Every row gives one point. Each copy is the shape, with its points in the same order, stretched, turned, moved and blurred by noise. Some copies are also mirrored. Which?

Shape (6 x 3):
[[ 30   5  56]
 [ 24 -11 -34]
 [-39 -32 -19]
 [-12  24 -36]
 [ 20   1 -26]
 [-29 -45 -16]]
Copy 1 (6 x 3):
[[ 48 -18  38]
 [  2  38 -23]
 [-33 -23 -33]
 [ 18   9 -60]
 [ 15  28 -25]
 [-43 -10 -16]]
Copy 1 is: mirrored
Copy 2 (6 x 3):
[[ 12  30  80]
 [ 40  -1 -12]
 [-14 -49   1]
 [-12   7 -22]
 [ 29  12  -2]
 [  6 -52  -3]]
Copy 2 is: only turned
Copy 3 (6 x 3):
[[-16  39  52]
 [ 35   2  -9]
 [-28 -20 -20]
 [  4  25 -40]
 [ 34  12  -9]
 [-26 -37 -12]]
Copy 3 is: only turned

Shape (10 x 4):
[[ 33  -3 -20  17]
 [ -2   9 -22  46]
 [ -2  -8  17 -41]
 [  6  -8  10  28]
 [-38 -33  13  -9]
 [ 31  28  19   5]
 [ 25  30 -25 -11]
 [-13  33  32 -41]
 [-31   5  90 -30]
 [ 24  33  13 -28]]
Copy 1 (10 x 4):
[[ 34  24  -7  -4]
 [ -3  35 -20  29]
 [-14 -11  24 -35]
 [  4   7   7  25]
 [-41 -36  -3   0]
 [ 15  39  36   0]
 [ 12  51   1 -35]
 [-38  22  48 -30]
 [-55 -26  80  13]
 [  5  38  38 -33]]
Copy 1 is: only turned
Copy 2 (10 x 4):
[[ 19  15 -35  46]
 [-24  30 -41  33]
 [ 14 -16   7 -19]
 [ -8  16   0  30]
 [-40 -16   8   0]
 [ 34  39  -7   7]
 [ 26  16 -52   7]
 [ 22  27  11 -45]
 [  5  23  78 -44]
 [ 42  28 -12 -20]]
Copy 2 is: only turned

Shape (10 x 4):
[[-64 -13 -27 -19]
 [ 23 -14   0  30]
 [-24 -16 -13  34]
 [-52 -39 -15   0]
 [-19 -42 -44  12]
 [  4 -13 -50  50]
 [ 23   2  32 -28]
 [ 23  21   1 -41]
 [ 23  19  12 -34]
 [  1 -10  11 -53]]
Copy 1 (10 x 4):
[[-54  36 -14  -4]
 [ -4 -35  -4 -12]
 [-43 -19  -3   5]
 [-58  11 -34 -12]
 [-35 -11 -23 -36]
 [-42 -55  19 -35]
 [ 24   9 -15  13]
 [ 36  20   9  -8]
 [ 37  16  11   2]
 [ 21  34 -26  -9]]
Copy 1 is: mirrored
Copy 2 (10 x 4):
[[-41 -34 -16   5]
 [ 17  35  24  43]
 [-17  15  -5  43]
 [-45 -21   6  35]
 [ -2 -26   2  53]
 [ 27   8 -23  65]
 [  7  32  55 -27]
 [ 30  18  26 -45]
 [ 21  25  32 -41]
 [ -3  -6  49 -39]]
Copy 2 is: only turned

Shape (12 x 6):
[[-12  38  56  29 -35  26]
 [-36  36 -24  31  30 -36]
 [ -7 -12 -31 -46  13  15]
 [ -5  -2   2 -40  24  43]
 [-14  15  29  40 -12  11]
 [-23  -6  17 -30  -4 -17]
 [ -3 -37  -6 -17  -6  19]
 [-17  -1 -28  27 -11  -4]
 [-42  23  30  14   2  17]
 [ 10 -13 -11 -37  15 -10]
 [-30 -10  -3  56  26 -51]
 [ 11 -27 -33  37  37 -74]]
Copy 1 (12 x 6):
[[-20  41  47  -2 -23  25]
 [-33  -5 -10  45  20 -56]
 [  5 -17 -46 -46  36 -35]
 [-11  -2 -36 -42  44   1]
 [-14   8  35  15  -4   7]
 [-24 -13 -22 -28 -15 -18]
 [  3 -35 -13 -38  10   5]
 [  4 -21  12   9  16 -35]
 [-44  10  22  -3  10 -15]
 [  0 -16 -53 -21   4 -15]
 [-40 -41   9  65  -8 -32]
 [  0 -63 -39  62 -12 -30]]
Copy 1 is: mirrored
Copy 2 (12 x 6):
[[  3  15  72   9 -41   9]
 [-41   6 -11  31   6 -48]
 [-14 -28 -27 -26  26  26]
 [-22 -29  13 -22  31  41]
 [ -4 -12  44  21 -29 -10]
 [ -9 -12  14 -43  -1 -12]
 [  6 -48  -4 -22  -6  14]
 [ -7 -21 -14  19 -27 -16]
 [-38  -6  44   1 -19  -3]
 [  8 -25  -8 -24  29  -1]
 [-13 -32   8  28 -10 -76]
 [ 21 -41 -25  27  24 -84]]
Copy 2 is: only turned
Copy 3 (12 x 6):
[[-54 -60 -36   0 -37  46]
 [-47  27 -44 -24  48 -39]
 [ 13  35  38 -13   9  30]
 [  1   6  38 -13  27  62]
 [-50 -50 -27   7  -2  10]
 [-36   0  38 -37 -10  12]
 [  1   0  44  10  -5  24]
 [-18  18 -14  17   8 -21]
 [-67 -21  -8   4  17  35]
 [ 28  10  31 -32  11  10]
 [-44 -17 -21  -4  41 -60]
 [ 19  -4  -4 -22  48 -91]]
Copy 3 is: mirrored

Shape (14 x 8):
[[-49 -26 -20  37 -20 -36   0  16]
 [  3 -25   0 -32  30 -50  30 -38]
 [ 10 -27   9 -38   4  31  22  -6]
 [-45  -4  18 -41  18 -30 -25 -39]
 [-33 -17  13  24  26  27 -17  30]
 [ -4  19 -31  -3  16 -21  52  12]
 [ 19 -10 -10  24   2  -3 -17   9]
 [-28  50   2 -36 -40  22 -27 -55]
 [-39  63  38 -19 -27 -42  48  17]
 [ 32   8 -16  -3 -32  -4  27  15]
 [ 31  45 -24 -38 -14   9 -20  15]
 [-31 -22 -23 -40  23 -13 -19 -36]
 [ 21  57  40 -30 -37  30  49 -53]
 [ 22  -6   7  -2   7  13  34 -27]]
Copy 1 (14 x 8):
[[ 42 -59  -9  -6  11  21 -31 -56]
 [ 53 -33  21 -59  -1  44  21   5]
 [  4   1 -13 -16 -44  36  16  -3]
 [  8  -7  42 -33 -34  12 -23 -12]
 [ 17 -38 -24  49 -35  21 -30 -20]
 [  5 -43 -29   1  40  34  15  13]
 [ 46   2 -19  10   5   6 -20 -19]
 [-49  65  43 -12  11 -10 -24 -41]
 [-43 -51  10  29  30  -9  41 -16]
 [ 19   5 -24   0  14  -2  23 -17]
 [-16  50 -23   2   1 -24 -11  26]
 [ 18  -1  19 -47 -28  34 -43  -4]
 [-51  57  37  20  34   4  62 -28]
 [ 26   8   0   0  10  45  26 -18]]
Copy 1 is: only turned
Copy 2 (14 x 8):
[[-21  25 -63  12  12 -26  11  19]
 [ 54   5  -5 -37 -20   8  34  -5]
 [ -7  -2  16 -30 -46  35  10  12]
 [ 23 -14   3 -35  12 -34  23  37]
 [-22  -7  -6  45  19  16  28  45]
 [  5  31  -8 -15  31  19  21 -25]
 [ -3  -6 -16  25   7  10 -16   0]
 [-42  -1  39 -47  22 -69 -50  -4]
 [ -2  84  21 -19  63 -28 -10  11]
 [-13  31  -5 -16  -5  19 -37 -23]
 [-15   0   9 -32  33  17 -57  -1]
 [ 14 -33 -15 -41 -15 -12  22  28]
 [-17  43  87 -42  -2 -29 -38 -43]
 [  5   9  30  -8 -17  12   8 -29]]
Copy 2 is: only turned
Copy 3 (14 x 8):
[[ -1 -34  -6  35 -28 -40  33 -18]
 [ 56  23 -35  -7  23  32  46 -18]
 [ 33 -21   0 -58  20  28   4  33]
 [ -5  41 -36  22 -14  43  50   6]
 [-38 -40   8  12  27  -9 -15  13]
 [  8   9  26 -33  28 -44  27 -43]
 [  7  -9 -15  -4  16 -24 -32  -6]
 [-13  59  10 -31 -65  34   2  19]
 [ 18  66  78  12   4 -49  85  10]
 [ 46   6  19 -47  11 -44  -4   3]
 [ -2  55 -14 -49  30 -29 -33   7]
 [  1   4 -58 -12 -11  45  22 -11]
 [ 53  45  85 -56 -26  30  10  31]
 [ 40 -14  19 -34  10  13  -5  -2]]
Copy 3 is: mirrored
Copy 4 (14 x 8):
[[  -1   -1   39   22   34  -43   26   -3]
 [   0   -2  -30  -60    2  -38    4  -29]
 [  34  -22  -14  -22  -19    1  -20  -14]
 [ -50    1  -16  -12   14  -31  -33   -7]
 [  -1   -6   20   27   31   12  -14  -40]
 [  11  -17   -2  -41    9   15   49    0]
 [  21   27    5   16    5    2   12  -18]
 [ -32  -12  -25   28  -34    1  -15   48]
 [ -61  -24   44  -38  -29    9   28   -1]
 [  38    4   15  -16  -28   10   34   15]
 [   5   30   -1  -20  -10   43    4   46]
 [  -7   -4  -31  -17   30  -25  -21    9]
 [  -6  -42  -32   -6 -100   14   12   -2]
 [  27  -18  -28  -10  -32   -1   13  -28]]
Copy 4 is: only turned
